Every row gives one point. Each copy is the shape, with its points in the same order, turned, moved and blurred by noise. Is it also mirrored, or only turned?

Shape (9 x 3)
[[-33  54  15]
 [  4 -10  62]
 [ 18  19   7]
 [-25  67   1]
 [-13  36 -27]
 [-26  21 -10]
 [ 18  -8  -7]
 [-23  70   5]
 [-32 -65 -15]]
Copy 1 (9 x 3)
[[-49 -29 -35]
 [-19 -19  48]
 [  6 -10 -11]
 [-39 -33 -52]
 [-18   5 -52]
 [-31  10 -30]
 [ 10  20  -4]
 [-38 -37 -52]
 [-29  79  20]]
Copy 1 is: mirrored
Copy 2 (9 x 3)
[[ -9  25  65]
 [ 16 -50  24]
 [  1   1  -1]
 [-10  41  52]
 [-28  34  15]
 [-38  17  26]
 [-20  -1 -21]
 [  5  38  53]
 [-82 -47 -12]]
Copy 2 is: only turned

Shape (8 x 4)
[[-23 -71  12 -27]
 [ 31  41  13  36]
 [-11  26 -22 -22]
 [-31  42  10 -24]
 [-15  46 -38 -23]
 [-27   8 -54  -1]
 [-52 -63   2  -1]
 [-30  37  11 -28]]
Copy 1 (8 x 4)
[[-15 -33 -57 -36]
 [ 18  58  16  30]
 [  4  10  37 -26]
 [ -7  43  26 -54]
 [  5   5  58 -28]
 [-31 -15  48 -11]
 [-63 -34 -51 -36]
 [ -9  35  18 -55]]
Copy 1 is: mirrored
Copy 2 (8 x 4)
[[ 20  44 -56 -14]
 [ 12 -39  32  40]
 [-35 -11  13 -19]
 [-27  15  48 -10]
 [-62 -20  27 -17]
 [-65  -6 -12   3]
 [-16  66 -48   8]
 [-19  17  38 -15]]
Copy 2 is: mirrored
Copy 3 (8 x 4)
[[  4 -60   3  42]
 [ -9  34  14 -63]
 [ 22  37 -14  10]
 [ -2  53   8  21]
 [ 27  59 -26   6]
 [ 15  18 -55   7]
 [-28 -45 -23  42]
 [  2  47   9  25]]
Copy 3 is: mirrored
Copy 4 (8 x 4)
[[-32 -69 -26  45]
 [ 25  28  45  -5]
 [-44   2  13 -19]
 [-54   0  49  -3]
 [-50  22  12 -40]
 [-47  24 -26  -5]
 [-42 -33 -28  65]
 [-56  -4  45  -1]]
Copy 4 is: only turned

Shape (11 x 8)
[[ 12 -19  55  32   7  -6   7  -2]
 [ -7  35 -45  -7 -67  -3 -51   3]
 [ 24  19   9 -22 -41  61  25 -25]
 [-22   0  53 -37  26 -61 -41  -8]
 [ 11  72  -4   9 -36  77 -10 -55]
 [ 41  60 -11  33 -10  10 -13 -18]
 [-51   2  61  24  11 -29 -10   6]
 [  8  47  18 -19 -12  -2 -27  22]
 [  6  31  -9  -5 -10  39 -75  19]
 [-49 -30  10  -9  61 -53  -2  16]
 [-45   7  57  -7  40 -50  14  44]]
Copy 1 (11 x 8)
[[ 22  -8  32  28  -9 -26 -10   4]
 [ 21  17 -78  31 -49  61  -4   1]
 [ 32 -25  24 -12 -30  64  17  25]
 [-12  42 -20 -25   0 -51 -17  11]
 [ 43  25  39  -6 -49 109  -1 -10]
 [ 54  48  17  38 -30  47  34 -13]
 [-34  17  13  27 -24 -36 -36   4]
 [ 13  42 -13  17 -16  20   0  38]
 [ 35  34 -24  19  14  55 -33  21]
 [-51   9 -14  -6  42 -49  -9 -20]
 [-56  31   6  30  18 -57  -5  20]]
Copy 1 is: only turned
Copy 2 (11 x 8)
[[ -4   1  56  -8  -2   0  46   6]
 [  4  89 -49  -2 -30 -27  -4 -22]
 [-14  42   6  37 -46  60  17 -45]
 [-21  12  43 -59  34 -14 -38   0]
 [-18  80 -10  75   6  41  26 -62]
 [ 38  62  17  47   5  -5  26 -34]
 [-47   0  50 -14  16 -38   5  20]
 [ 10  60  22  12  -2   3 -22   9]
 [  9  76 -34   7  18  23   8  23]
 [-11 -53  12 -33  24 -35 -25  19]
 [-29 -25  66 -13   3 -35 -37  43]]
Copy 2 is: mirrored

Shape (14 x 9)
[[ -19   -4   -3    2  -71   24  -25   17  -74]
 [ -10   14   -5   25 -116   42   -1   25  -11]
 [  -2    9  -10   23   -9  -20   52  -19  -38]
 [ -15   23    3   24  -12   37  -16   19    2]
 [ -11  -17   39   35   18   32   -8  -11    6]
 [ -27   14   -3  -37  -40   30  -21    8  -23]
 [   0  -25   94   23   25   10   33   18  -35]
 [ -21  -20    6  -28   29   46    0   10   10]
 [ 121   13   -7   26   32  -50   -6   -6    0]
 [ -10   -7  -11  -41   23   42    2  -25    7]
 [  29  -30   -7  -13   30  -68  -15   -7   -9]
 [  -9  -12  -12  -19   35    4  -13   32  -30]
 [ -28   13   58  -15   11    8  -11   28  -10]
 [ -16   19  -10  -18    7   36  -30  -28   -6]]
Copy 1 (14 x 9)
[[ 62 -12  15  68 -52  37   0  37 -17]
 [ 39  34  35  25 -58  65  35  64  10]
 [ 17  -2  13  21   9 -42  38  29 -52]
 [ 19  32  -3  36  10  38  11   6  -2]
 [-11 -17  -7  39  42  33  24 -13   8]
 [ 32   8   6  31 -51  33  -8 -19 -19]
 [ 32 -41  26  69  46 -13  67 -30  23]
 [ 14  -9 -26   9   7  35  18 -47 -20]
 [ 55 -13  64 -42  95 -35 -38  17 -18]
 [  0  -7 -12  -2  -6  31   3 -45 -50]
 [ 25 -45   0 -16  27 -51 -38   1  -9]
 [ 54 -14 -32  24  12  -2 -11 -30 -18]
 [ 22   6   5  62   1  -1   9 -48  22]
 [ -5   5   2  25  -2  39 -20 -23 -49]]
Copy 1 is: mirrored
Copy 2 (14 x 9)
[[  8 -41 -24  11 -64   2  31  26 -74]
 [ 30 -22 -60  -8 -74 -24  83  13 -30]
 [ 22 -13  -7  -8  38 -33  14   5 -43]
 [ -2  26  -5   5 -48 -25  20  -9 -14]
 [-19  19  24  28  -9   2  33 -30  -2]
 [-23 -29 -29 -19 -61 -10   1   2 -30]
 [-33   3  77  -2  21  13  58  10 -22]
 [-52   9  -3   5 -21   3 -13   3  19]
 [100  44  32 -49  31  50 -24 -19  -6]
 [-44   2 -30  -7  -7   9 -27 -17   8]
 [ 48 -33  40  -9  16  18 -49  -9   5]
 [-12   3  21   4 -23   1 -40  30 -13]
 [-36  -6  52 -22 -40 -16  15  -5 -12]
 [-25   8 -26  -2 -35  -2 -23 -38 -23]]
Copy 2 is: only turned
Copy 3 (14 x 9)
[[-35  48  23  40  85  -3  13 -10 -15]
 [  4  70  11  28  89  35  24   5  47]
 [ -4  31 -20  21  -5 -38  62 -17  -6]
 [-21   2  12  19  10  27  13   2  30]
 [-11  -9  24   9 -18  17  11 -53  22]
 [-11  16  29 -10  53   0  -2  18  -3]
 [ 22  -5  71  52 -38  -5  39 -57 -16]
 [  5 -51  26 -15  12  12  12  -9   0]
 [ 23  38 -78  52 -82  12 -29  -7 -40]
 [ -1 -28   4 -49   9   7   9  -4 -14]
 [ 11  -8 -44  35 -27 -59 -33 -18 -24]
 [-19 -41   4  28   7 -17   2  11 -23]
 [ -7 -10  64  21 -10 -10  -4   2   8]
 [-36  -1   7 -34  12   9  -7  -3  -1]]
Copy 3 is: mirrored

Shape (17 x 11)
[[-11   9 -52 -23  63  39 -14  32 -45  11  -4]
 [ 11 -29  -1 -17 -22  17  39  -3 -44  14 -14]
 [-78 -19  31  -8 -21 -39 -24  15  12 -38 -45]
 [ 22   3  20 -43  11  35 -53  25   5 -44  23]
 [-42  -6  -2  -1  22  -3 -26  31  45 -13  -2]
 [ 12 -33  31  14  37  39 -67  29  30  39 -58]
 [  2 -19  20 -48  14 -41 -63   0  32 -12 -66]
 [  1   1 -36   3 -20 -59  29  10 -46 -33 -86]
 [-23 -34 -26 -28  39  13 -32 -61   3 -35  21]
 [-35  52  16   1 -35 -29  44 -64  42 -12 -63]
 [-75  30 -59 -14 -34 -33   0 -43  50   2  20]
 [ 23 -18  32  42 -26  32   0  22  38 -16  19]
 [ 19  43   6  10 -29 -51 -20 -18  -6 -10  12]
 [ 18   2  18  24  21  48 -24 -60  45  42 -48]
 [ -4   8  28 -46  20  45 -24 -21 -39  36  16]
 [-21  54 -32  52 -44  10 -11  23 -24 -49   4]
 [ 29   4  -6 -55 -15  47 -72   0 -32 -31   5]]
Copy 1 (17 x 11)
[[-13  32 -53  29  24  18   1 -51 -71   6  -3]
 [-22  31  -8 -29 -33  12  40 -30  -9  42   0]
 [-57  -1  54 -11  12 -49 -30  28  -4  -6  -1]
 [ 34   7  14 -17 -11  39 -31 -21 -40 -43 -11]
 [ -6   7  -4  24  26  -2 -27  33  -6 -17   4]
 [ 14 -35  20  60  16  42 -29   3 -13  47 -49]
 [-11 -41  31 -29  51  -7 -38 -10  10   2 -54]
 [-43  51  14 -22  19 -76  38 -48  13  22 -54]
 [ -6 -47 -44  -5  -9  -6 -11 -46  -4 -35  40]
 [-24  47  35 -26  28 -43 -32 -30  91  36  39]
 [-35  39 -63 -24   4 -48 -63  14  56 -20  43]
 [ 45  26  25  22 -47  20  11  29  18   0   2]
 [ 46  42  -2 -43  -9 -54 -35 -16  10  14  -8]
 [ 27 -19   0  46   3  28 -33 -42  58  63  12]
 [  7   1 -13 -23 -16  41 -34 -49 -48  46  32]
 [  9  94   5  28 -46 -55 -28 -22  -9 -26  -6]
 [ 13   2  -1 -25 -39  38 -47 -68 -40 -29 -34]]
Copy 1 is: only turned
Copy 2 (17 x 11)
[[  8  26 -62  31  12   6   7  32 -47  40 -58]
 [ 44 -20   0  -3 -20  -4  27  -8 -50  18   5]
 [-51 -77  51 -26  23   2 -31  11 -21   4 -42]
 [ 12   9  -3 -17   3  53 -35  31  42  28 -32]
 [-40 -43 -12  18  38  -1 -11  16  20   7 -48]
 [  2 -10  28  91  18   1 -48 -17  12  37 -60]
 [  2 -39  48  -9   8 -24 -64   5  15  21 -98]
 [ -3 -32  38 -21 -52 -53  -4  52 -74 -12 -41]
 [ 15   4 -49 -42  32  17 -37 -24 -11 -23 -51]
 [-58 -15  43 -38 -46 -50  35 -49   1 -34 -42]
 [-66 -53 -55 -62  -6 -59   2 -29  17  -1 -19]
 [  4 -16  17  37   8  10  -8   7  44 -21  29]
 [-24  21  26 -47  -8 -49 -16  19  22  11   5]
 [ -2  23   7  59 -10 -22 -17 -84  24 -15 -51]
 [ 23  32 -12  -6  20  23   5 -45 -13  66 -28]
 [-71  17 -16 -10 -35  -1 -16  46 -17  -6  31]
 [ 30  23 -17 -25 -32  55 -66   8  12  52 -29]]
Copy 2 is: only turned

Shape (18 x 12)
[[-43 -15 -25  28  49 -55  28 -10 -36 -11  -5  -8]
 [-48  36   4  25 -11 -11 -37 -40 -39  37  21 -15]
 [-16 -24  10  46  -1  41 -34 -29 -52  22  -9  58]
 [ 30   0  32  44 -60  40 -42 -48  38 -20  49  28]
 [-12 -35  -1 -45 -15  40 -20  13  19 -15  34  64]
 [ 32  58 -60 -35 -12 -51 -43  11  49 -37 -33  32]
 [ 32  38  -1 -58 -37 -16 -31 -30 -46  -2  39 -14]
 [-65   5  33  37  41  29  20  49  51  35 -14  43]
 [ 13 -27 -34 -20 -30  22 -43 -39  20 -10  36 -27]
 [ 18  39 -35  12  -9 -59  45 -21  36   5 -53 -17]
 [-12  25  26  13  28  -3   2  39  -2  -2 -56 -39]
 [ 43 -24 -44  25 -61 -16 -29  41  -9 -22 -55  17]
 [ 14  24   6  19  52  42  38 -12  12  19  13  -6]
 [ 19  22 -44  51 -56  51  23  27  37 -34   7  13]
 [-31  24  25 -11   5  41  10  21  38 -27 -58  54]
 [-21  22  14   5  19  22  28  -6 -50  26  -9  13]
 [-43  25 -46  -3 -46 -19 -55 -56  39   5 -23 -21]
 [-13  57   5 -34 -14  12 -42 -49 -47 -20  24  38]]
Copy 1 (18 x 12)
[[-12 -40 -14 -38 -29 -56  32  12 -32  13  -5  26]
 [-35 -31 -25 -23 -15  19 -11 -40  20 -24  38  62]
 [ 15 -23 -45  12  48  36  34 -30  16  23  24  46]
 [ 25  30  -5  79  35  17 -31 -17  18 -46  66  34]
 [ 38  42 -14 -17  63  36  17  30  13 -51 -16  16]
 [ 52  66 -51   7 -73  11 -28 -37 -21 -40 -65  14]
 [ 30   5  45 -26 -18  24 -12 -72  10 -82  -3  35]
 [-55  55 -47 -15  20  24  29  68   7  44   5  14]
 [ 44   8 -14  -9  11 -18 -40 -20  43 -71  25   4]
 [ -2  43 -47   1 -83 -30  30 -39 -42 -19   7 -28]
 [-50  15  -2 -16 -21   3  -2 -10   1  35 -28 -36]
 [ 68   8 -37   3  -8  37 -32 -38 -47  20  -6 -52]
 [-20  20  13   7 -17 -12  53  20  53   0  18   5]
 [ 30  12 -26  51 -31  42  -6  31  -5 -34  40 -56]
 [-30  47 -48  33  25  36  43  12 -13  -9 -48 -18]
 [-27 -19   2 -27 -11  22  62 -16  14   3   1  15]
 [ -8   8 -87  -6 -36  -2 -40 -52   5 -69  13  15]
 [ -3 -12   8  13  -4  46  15 -45  14 -61 -30  71]]
Copy 1 is: mirrored
Copy 2 (18 x 12)
[[-10 -32 -42  69  43 -19  10 -14  22   2   2  29]
 [ 18  59 -36  41  13 -13 -28 -28 -13  56 -12  25]
 [  2  11  10  -2 -11  18 -58 -32 -15  11 -25  82]
 [ 89  18  54 -21 -44  -6 -52   1 -11  41  27  17]
 [-13  -8   4 -49 -68 -35 -35 -24  18  -9  31  15]
 [ 85   9 -43   9 -55 -29  43 -41  31 -53 -28 -43]
 [ 35  33 -29 -11 -29 -72  28 -22 -62  37 -12  -4]
 [-17  45 -11 -11  21  23 -38  24  93 -37  37  35]
 [ 34 -16 -15  -1 -67  -3  -7  -2 -21  59  11 -30]
 [ 54  12  -1  53   5   6  92  -7  43 -10 -18  -7]
 [  0  27 -18   5  52  12  10  28  18 -29 -38 -23]
 [ 29 -14  29  41 -70  -1   4  15  -4 -50 -70  -4]
 [ 22  10 -26 -25  26  31  23  27   3   3  50  34]
 [ 45  22  42  30 -54  38   0  17 -17 -45  46 -10]
 [  2  27  27 -42   6  15  -3 -34  51 -60   4  -6]
 [-22  34 -15   3  30  -3  11 -10 -16  -3   8  46]
 [ 47  36 -17  42 -43  14   2 -61  29  52 -18 -43]
 [ 36  41 -24 -17  -3 -43 -13 -78 -46  14   2  17]]
Copy 2 is: only turned

Shape (18 x 12)
[[ -32  -15  -13   -8   46  -32   62  -33   15    1   37   54]
 [  24  -50   11  -45   78   53  -27  -37  -28   22  -18  -11]
 [  42   35   -2   43   48    8  -27   14   27  -26  -54   17]
 [  51   -1   51   40  -35    9  -26  -27   34   18  -48   15]
 [ -47  -15   -5    0   21   72   43   26   21   -5   42   62]
 [ -14    0    5  -28   10    1   12   65   29    3  -24   -4]
 [ -42  -67  -35  -26   42   51   -8  -21   12    9   35    4]
 [   5   24  -11   27   -7  -25  -14    2   48   20 -105    7]
 [ -30  -28  -26    9   11   58  -14    5  -18    8   37  -23]
 [ -27    5   -9  -11   52  -12   45   -5   16  -30   70    2]
 [  12  -10   -8    3   33  -14   -7  -58   20   -1  -76   39]
 [  37   33  -14   -2   14  -25  -60    0   49  -19   -3   41]
 [ -32  -38    2  -32   62   64    8  -21   69   -4    8  -24]
 [ -12   83   13   75  -26   -3  -19  -25    3   22  -20   44]
 [  48   44  -14   44  -26   21  -17  -39  -11  -37  -22   -4]
 [  34   43  -11  -21  -17  -11  -19  -11   26  -37  -87   27]
 [ -58    1   24  -55   35   42  -23   -2   -8  -24    8  -21]
 [  -1   12  -26  -64   45   53   14   -4   23   34   21  -16]]
Copy 1 (18 x 12)
[[  2 -40   3  41  69  -2  -2 -28  69 -13 -56  11]
 [ -6 -25  12 -65  12  60 -75 -48  11   3 -31 -50]
 [ 12  60 -25 -19  22  29 -21  54 -12  12 -15   5]
 [ 65  33 -42  12 -30  25 -19 -23 -27  11  25  10]
 [-23 -11  47  84  52  26 -13 -16  40  19 -15 -55]
 [-19 -16 -13  19 -26  23  19  18   7  43 -43 -32]
 [-41 -57   3  10  42  10 -60 -35  43   7   0 -68]
 [  3  32 -83  20 -18   6 -28  15 -37  31 -45  36]
 [-46 -25   6   0  41  17  -7 -38  -9   7  25 -71]
 [-21 -24  24   8  46 -18  28  -5  75 -20 -33 -30]
 [ 18   9 -46   0  14  20 -75  -5  -3  -9 -45  32]
 [  1  15 -14 -22  -3   9 -15  43  35  30  26  47]
 [-24  -1  -9   9 -13  -4 -60 -28  61  15 -22 -85]
 [  6  66  -6  37  37 -14  22 -34 -52  17  22  60]
 [ -7  46 -25  -2  14  29   5   2 -30 -56  38  18]
 [ -9  21 -39  13 -44  41 -33  42 -15 -11 -22  54]
 [-46 -26  55 -14 -20 -15 -35 -18  -2   4 -28 -46]
 [-62   6   7  -9  -6  48 -16 -47  59  18 -17 -38]]
Copy 1 is: only turned
Copy 2 (18 x 12)
[[ 25  10 -11 -61   5 -10  48 -39  38  14  47  39]
 [-47 -17  13 -85  47  43 -27  24  10 -17  -5 -35]
 [-10 -19  66  29  41 -40   2 -13 -18   8 -23 -14]
 [-14 -28  92 -11 -54 -14  36 -12  -1 -14 -42 -52]
 [ 19  68  18 -30  20  18  29   2  85   5 -27  44]
 [-18  19  25  -8 -25 -39 -26  32  19  -6 -10  41]
 [-11  49   7 -70  24  26 -23   8  76  10  27 -22]
 [-34   3  83  12 -39 -52  12   1 -45  49   2 -13]
 [  4  49   8  -9  11  41 -15  33  61 -15  18 -34]
 [ 31  25 -36 -28  23 -23  18 -26  50 -36  41  23]
 [-42 -16  53 -41   3 -11  19 -44 -25  49   6 -21]
 [ 42 -20  48   3  -2 -41 -40 -47   2  19 -21 -23]
 [-37  66  20 -81  37 -36 -14   3  51 -21  -3 -23]
 [ 54  28  74  42 -28  15  52 -34 -43   8 -11 -22]
 [ -5 -13  18  54  -9   4  27 -26  -7   3 -30 -75]
 [-37 -19  28  18 -32 -37 -12 -42 -35  46 -45 -13]
 [-34  61  -5 -34   3  27 -51  -9  16 -43  -4  10]
 [ 11  45 -29 -66  21 -12 -20  41  11   0 -22 -15]]
Copy 2 is: only turned
Copy 3 (18 x 12)
[[ -11    5   15  -50   56  -17   41   34    1   41   17   14]
 [  15   10   14  -19   -6   23    7  -59    2   34 -100    0]
 [ -17   50  -41   56   28  -39   12  -32   54  -32  -28   19]
 [  10  -13   28   92  -10  -29   36  -54   43  -18    8   22]
 [  28   -1  -16  -36   -5   22   12   69   68   33   -3   51]
 [  12    5    2   -5    1  -40  -33   18   64  -21  -14  -27]
 [   6  -27  -15  -69   -7   50    5  -15   33   30  -27   13]
 [ -26   13   19   67   57  -17   -3  -35   71  -60    6  -21]
 [ -19  -35  -31  -22  -39   36  -15    8   16    7  -30   21]
 [  -9   24  -28  -65    0  -26   19   38  -13   19   18    9]
 [  -2   16   25   26   80   -5   26  -58   32  -14  -20   18]
 [  -6   36  -43   35   27  -45  -13  -60   47   22   38    5]
 [  27   34    1  -64  -27   44   31  -17   48  -13  -21   -7]
 [ -57   20    6  100   18   -5    0    9   28   -3   43   53]
 [  -2    0  -49   83   15   -6    7  -28  -18  -34    4   35]
 [  38   26   -9   65   67  -31  -31  -48   31  -41   11    2]
 [  11   30   16  -48  -31   18  -54  -12    5   -8  -22   25]
 [  27   31   -8  -19  -11   43   -9   11   17   29  -23  -50]]
Copy 3 is: mirrored
Copy 4 (18 x 12)
[[ -75  -10   48  -23  -49    5   36   14   13    7    2   53]
 [ -24    4   51  -82   26    3  -81  -47  -13    8   23    6]
 [  -9   35  -23   24   44   12  -36   -9  -19   13  -55   39]
 [  42   18   -2   31    3   59  -11  -78  -44   -4  -19   24]
 [ -46  -13    9  -67  -25   92   19   52   10    1  -16    5]
 [  12  -13  -10    0   -1   35  -31    5   73   13  -14   13]
 [ -45  -29   -3 -100   -5   18    0   -8    3    5   37   -7]
 [  30   10  -51   31  -18    0  -27  -60    8   23  -70   40]
 [  -3  -46    1  -66   23   21    5   13   -9  -11   10  -32]
 [ -71   -2   37  -11   -4    2   32   46   32  -15   24    8]
 [ -20   24   -3  -23  -29  -10  -29  -59  -31    1  -31   73]
 [  20   61  -26   13   16    2    3    5  -15   29   15   53]
 [ -70   24  -23  -64   -3   31  -27  -30   30   -6   25  -30]
 [  33    5   -3   47  -40   21   22   11  -71   15  -64    2]
 [  40   26    5   10   33    4   15  -17  -55  -52  -49   11]
 [  49   56  -29   10   -9   -2  -31  -29   12  -27  -50   68]
 [ -11    4    2  -40  -28   15  -61   34   18  -36   32  -27]
 [ -14   33   34  -74   -3   10  -13   -3   44   17    0  -36]]
Copy 4 is: only turned
